Each point is reached from the start by the listed moves, each made once or not at all, plus a little noise. Is the number of moves made odd or even? Then give how often each move was made.

Moves:
(1): [24  4  2 16]
(2): [ 28  21   1 -25]
(3): [-18 -31   3 -22]
Start: [-10 -15   9 -11]
Points:
[ -4 -25  12 -60] => even (0, 1, 1)
[ 41  10  11 -22] => even (1, 1, 0)

Moves:
(1): [ -8  -8   5   3  13 -11  10  -8   7   6   8]
(2): [ 19  28  12  -5  -5   1  -5   4  30 -14 -39]
(3): [  4  -7  14  -8   8   7   3 -30   0  -1  20]
(4): [ 10   1   7  -5  -7  -9 -23 -10  16   2  -9]
(5): [ -5   7   1  -6 -12   3  -3 -14   9   4 -19]
(6): [ -3 -18 -12  -2  29  16   5   3  -9  23  25]
(7): [12 -9 -3 -2  3  3 11 -1 -6 -2 -6]
(8): [-19   3  12   5   6  -1   8  37 -14  16   5]
Start: [  2  -7  16   4   1   4   8  24   0 -17   2]
Points:
[ 23  16  60 -17  -6   9   0  10  35 -12 -45] => even (0, 1, 1, 1, 1, 0, 1, 1)
[ 14 -10  38  -1  39   3  15  48  27  14 -13] => even (1, 1, 0, 1, 0, 1, 1, 1)
[ 28   9  58 -11   6   6   3  24  26 -16 -27] => odd (0, 1, 1, 1, 0, 0, 1, 1)
[ 14 -41  13  -1  39   3  11   7  10  13  20] => even (1, 0, 0, 1, 0, 1, 1, 0)
[ -7 -14  20   7  13  -7  18  15   8 -11  11] => odd (1, 0, 0, 0, 0, 0, 0, 0)

Moves:
(1): [  3  18   8   2 -10  21  -9 -11 -11  19  -8  -4 -11  -7  10]
(2): [ -2  12  -7   5  -6  19  -2  11  -7   5   0   0 -10   1   1]
(3): [-17  10 -11  -9   4  21 -12   8   7   7  -1   0 -15  -2  -1]
(4): [-17   5 -12  -9   6   1  -3   5 -12   2   3  -2  -1  -4 -12]
(5): [  2  25   9   4  -2  11   4  10  14   3 -15  -2 -21   4   2]
(6): [ -9   5   5   7   3  17  -6  -5  -7 -14 -10  -2  13  -7  -8]
(7): [ 10   0  13   6 -14 -10   9  -1   1  -6 -19  11  16   0   4]
(8): [ -6  17 -10   0   4  17 -14   0  -9  17   1  -1 -19  17  11]
(9): [ 6 -4  6 -2 -6  3 -1 -2  8 -6 -7 -4 -8  3  0]
(10): [ -2 -11 -12   6  -3  -8  -3 -12  -1   8   8  -1   2   2  -2]
(11): [ -9  -3 -14 -12  -1   4  -9  -9  -7  -2  14   0   7  -3 -12]
(12): [-23  -5  -8  -1   1   6 -22  -5 -16   4  23  -4   0   3 -12]
Start: [-11   0 -11   4  -3  -9  -4  -4  15   4   6   2  14  -9  -7]
Points:
[-55  13 -42 -15  -8   7 -42 -14 -28  19  29   9  16   5 -27] => odd (0, 0, 0, 1, 0, 0, 1, 1, 0, 0, 1, 1)
[-36  42 -23   9 -28  30 -49 -29 -13  46  10  -1 -14   9  -5] => odd (1, 0, 0, 0, 1, 0, 1, 1, 0, 1, 1, 1)
[-19  55  -9  15 -12  60 -22  12  15  10 -24  -7 -32   8  -1] => odd (0, 1, 0, 0, 1, 1, 0, 1, 1, 0, 0, 0)
[-41  54 -30 -13   3  42 -28  15  22  27 -12  -8 -51   9  -6] => odd (0, 0, 1, 1, 1, 0, 0, 1, 1, 0, 0, 0)
[-46  49 -47   2  -9  54 -38  -7  -7  19  -1 -12 -23   6 -25] => even (0, 1, 0, 1, 1, 1, 0, 1, 1, 1, 1, 0)
[-17  60  11  17 -31  55 -11   2   4   7 -50  -2  -8 -18  -9] => odd (1, 1, 0, 1, 1, 1, 1, 0, 1, 0, 0, 0)

Moves:
(1): [ 2 -2  1  7 -7  8  0  1 -9 -7  3  3 -6  1 -5 -4 -2  2  1  4 -8 -1]
(2): [-6 -7 10 -8  6  0 -9  5 -1 -6 -4  3 -5  1 -3 -6 13 -2  5  3 -3 -3]
(3): [  7  -2  -8   5   2  -1  -1  -4  -7  -2 -11  -7  -8  -2   2   4  -1   1
   4   1  -6  -7]
(4): [  7   0  -4 -10   1   8   5   2  -5  -4 -13   7  -5   1   3   2   2   4
  -4  -4  -4  -3]
(5): [ -1  -2  -2   3   3   3   0  -2  -4  -3  -2  -5  -3   3  -2  -7 -10  -6
  -6  -3  -3  -6]
(6): [ 5  2  6  1  4  3  3  0  3  0  0  2 -8  0  2 -5  6  1 -2 -4  2  0]
(7): [  8  -3   0  -6   2   6   2   4   6   3  12  10  -6  -6   7  -4   2 -12
   1  11  -4  11]
(8): [  3   9   5   5   2   6   0  10  14  -3   3   7   8   0   3  -3   5   7
   5  -2   5 -14]
(9): [ -3  -8   0 -23   7  -2   3  14 -15   1  -5 -11 -11   5 -13   6 -13  -6
  -2   1   0   5]
(10): [ 5 -4 -3  7 -1 13  0  0  2 10  3  2  1 -6 -7  1  0  1  0  2 -7  2]
(11): [ -9  -9  -6 -11  -2   6  22   0  -9  12 -13  -1   3  -5  -5  14 -10  -5
   1  -1   5 -11]
(12): [  4  13   7  10   1   3 -14  -8   1  10   1   4 -13 -10   6   6   0 -11
   4   3  -3   3]
(13): [-2  1 -2  0 11 11 -4  6 -2 -1 -5 -3 -8  5  2 -2  2 -5 -4 11  1 -7]
(14): [  3  -8  -1 -12 -11  -6   6 -11 -14  10  -4 -10   4  -1   0  -6  -2  14
  -7  -4  -5   7]
(15): [  2   4   3   7   0   2  12   4  11  -2  -3   5  -2  -4  -4  -8   0  -7
 -11   6  -7  -1]
(16): [ -1  -9   1   0  -8 -10  -5  -2   2   1  -3  -1   4   2   4  -3  -1   0
   4   0   3   8]
(17): [ -3  -6  -9  -3  -8   0   5   1   2   2   3   7  -2   1  -7 -11   4   4
   1  -2  -2  -2]
(18): [-2  2  3  3 -7  0 -6 -4  5 -2  6 -6  4  5  0  1  1 -9 -1  3  2 -1]
(19): [ 24   2  -1   6  -6 -17   0  -2 -13   0  10   5  10   3 -12   7  -6   4
   3   0   6  10]
(20): [-1  0  1  1 -3  2  9  5 -9  2  1 -2 -2 12 -4  3  0 -2 -3  1 -9 -2]
Start: [-5 -7 -2 -7  1 -4  7  7 -9  0 -8 -2  2 -9 -8 -1  8  7  0  3 -6 -4]
Points:
[ 46 -19 -11  -1 -20   6  29  -2 -60  11 -18  -5 -12  -1 -30  -1   5  31
  -6  -3 -37   3] => even (1, 0, 1, 1, 0, 1, 0, 0, 0, 1, 0, 0, 0, 1, 0, 0, 0, 0, 1, 1)
[-11 -27  16 -54   4  15  35  30 -20   5 -47 -11 -15   1 -18 -13  12  -3
 -15  12  -7 -21] => odd (0, 1, 0, 1, 0, 1, 0, 1, 1, 0, 1, 0, 1, 1, 1, 1, 0, 1, 0, 0)
[  3 -24  -5   2  -8  32  31  17 -24  24 -14  20 -37 -29 -28  -7  15 -25
   4  29 -50 -14] => even (1, 1, 1, 0, 0, 0, 1, 0, 0, 1, 1, 1, 0, 0, 1, 0, 1, 0, 0, 1)
[  6 -18  -5 -10   5  46  11   7 -42  15 -48  -3 -31 -23 -15  -2   6   6
   1  11 -35 -43] => odd (1, 1, 1, 1, 1, 0, 0, 1, 0, 1, 1, 1, 1, 1, 0, 0, 0, 0, 0, 0)
